Rows are points. The last column is the point's height on a tilted bowl or saddle (a function of degree 2), plus a little noise. Along how many of its main directions does it bend up, bend down or stay straight?

Points (10 x 3)
[[ 0.00  0.29 -0.13]
 [ 0.39  0.15 -0.21]
 [-0.13 -0.58 -0.52]
 [ 0.05  0.18 -0.11]
 [-0.32 -0.55 -0.61]
 [ 0.02 -0.06 -0.09]
 [ 0.18 -0.27 -0.14]
 [ 0.34 -0.40 -0.18]
 [ 0.35  0.38 -0.36]
 [ 0.45  0.11 -0.21]]
Directions: 0 up, 1 down, 1 straight

Points (10 x 3)
[[-0.21  0.02 -0.16]
 [ 0.44  0.47  0.02]
 [ 0.35 -0.03 -0.65]
 [-0.17  0.22  0.05]
 [-0.24  0.22 -0.02]
 [ 0.19 -0.24 -0.37]
 [ 0.01 -0.61  0.34]
 [-0.19  0.08 -0.13]
 [ 0.35 -0.50 -0.48]
 [-0.38  0.32 -0.06]]
Directions: 1 up, 1 down, 0 straight

Points (16 x 4)
[[-0.38 -0.19 -0.29 -0.27]
 [-0.09 -0.37  0.00 -0.17]
 [-0.34  0.10  0.37 -0.20]
 [-0.13 -0.16  0.31 -0.22]
 [-0.12 -0.57  0.02 -0.18]
 [-0.16  0.10 -0.20 -0.24]
 [ 0.65  0.06  0.11 -0.21]
 [ 0.44 -0.10  0.04 -0.18]
 [ 0.34  0.02 -0.10 -0.16]
 [-0.15 -0.35 -0.27 -0.20]
 [ 0.57  0.31 -0.40 -0.24]
 [-0.37  0.18 -0.87 -0.93]
 [-0.35 -0.09 -0.23 -0.25]
 [-0.42  0.24  0.42 -0.20]
 [ 0.18  0.13 -0.26 -0.22]
 [ 0.01 -0.21 -0.31 -0.21]]
Directions: 0 up, 1 down, 2 straight

Points (15 x 4)
[[-0.09  0.20 -0.07  0.06]
 [ 0.21  0.16 -0.01  0.12]
 [-0.05 -0.10 -0.61  0.48]
 [-0.04  0.20 -0.17  0.10]
 [-0.09 -0.08  0.07  0.02]
 [-0.38  0.00 -0.19  0.16]
 [-0.02 -0.27  0.11  0.09]
 [-0.29 -0.26  0.08  0.12]
 [-0.04  0.36  0.55  0.25]
 [-0.20  0.25 -0.69  0.60]
 [ 0.47 -0.48  0.25  0.48]
 [-0.24  0.45 -0.36  0.34]
 [-0.42 -0.03 -0.23  0.21]
 [-0.79  0.24  0.06  0.45]
 [-0.07  0.64 -0.12  0.34]]
Directions: 3 up, 0 down, 0 straight

Points (17 x 4)
[[ 0.25 -0.63 -0.10 -0.23]
 [ 0.01  0.30 -0.17 -0.18]
 [ 0.35  0.06 -0.50 -0.41]
 [ 0.08  0.05 -0.03 -0.07]
 [ 0.03  0.15 -0.25 -0.11]
 [ 0.06 -0.17 -0.08  0.01]
 [ 0.20  0.39  0.43 -0.48]
 [ 0.38 -0.24  0.46 -0.05]
 [ 0.42 -0.74  0.14 -0.26]
 [ 0.32  0.24 -0.08 -0.38]
 [ 0.27 -0.08 -0.19 -0.18]
 [-0.30  0.29 -0.01 -0.07]
 [ 0.38  0.00  0.13 -0.26]
 [ 0.37 -0.29  0.18 -0.13]
 [ 0.09 -0.03  0.07 -0.02]
 [ 0.74  0.16  0.71 -0.88]
 [-0.22 -0.04 -0.47 -0.03]]
Directions: 0 up, 2 down, 1 straight

Points (24 x 5)
[[-0.11  0.61  0.38 -0.40 -0.21]
 [ 0.02 -0.35 -0.34  0.29 -0.18]
 [-0.44  0.32 -0.06  0.10 -0.20]
 [ 0.03  0.48 -0.16 -0.20 -0.14]
 [ 0.00  0.22 -0.02  0.54 -0.28]
 [ 0.04  0.38 -0.19 -0.26 -0.14]
 [ 0.07  0.08  0.28 -0.22 -0.11]
 [-0.60  0.25 -0.24  0.04 -0.34]
 [ 0.06  0.63 -0.58 -0.11 -0.20]
 [ 0.47 -0.04 -0.25  0.12  0.18]
 [-0.40 -0.04  0.00 -0.04 -0.18]
 [ 0.04  0.37 -0.40 -0.43 -0.30]
 [ 0.09 -0.15 -0.07 -0.23 -0.13]
 [-0.31 -0.77  0.49  0.33 -0.99]
 [ 0.06  0.11 -0.49  0.46 -0.02]
 [-0.21 -0.07 -0.25 -0.43 -0.36]
 [-0.10 -0.20  0.54  0.14 -0.28]
 [-0.09 -0.02 -0.44  0.22 -0.09]
 [-0.54  0.48 -0.17 -0.25 -0.34]
 [ 0.20  0.16 -0.18 -0.04  0.04]
 [ 0.10  0.20 -0.42  0.46 -0.02]
 [ 0.14  0.10  0.13 -0.69 -0.50]
 [-0.25 -0.26 -0.13 -0.40 -0.38]
 [ 0.29  0.06  0.25 -0.13 -0.12]]
Directions: 1 up, 3 down, 0 straight
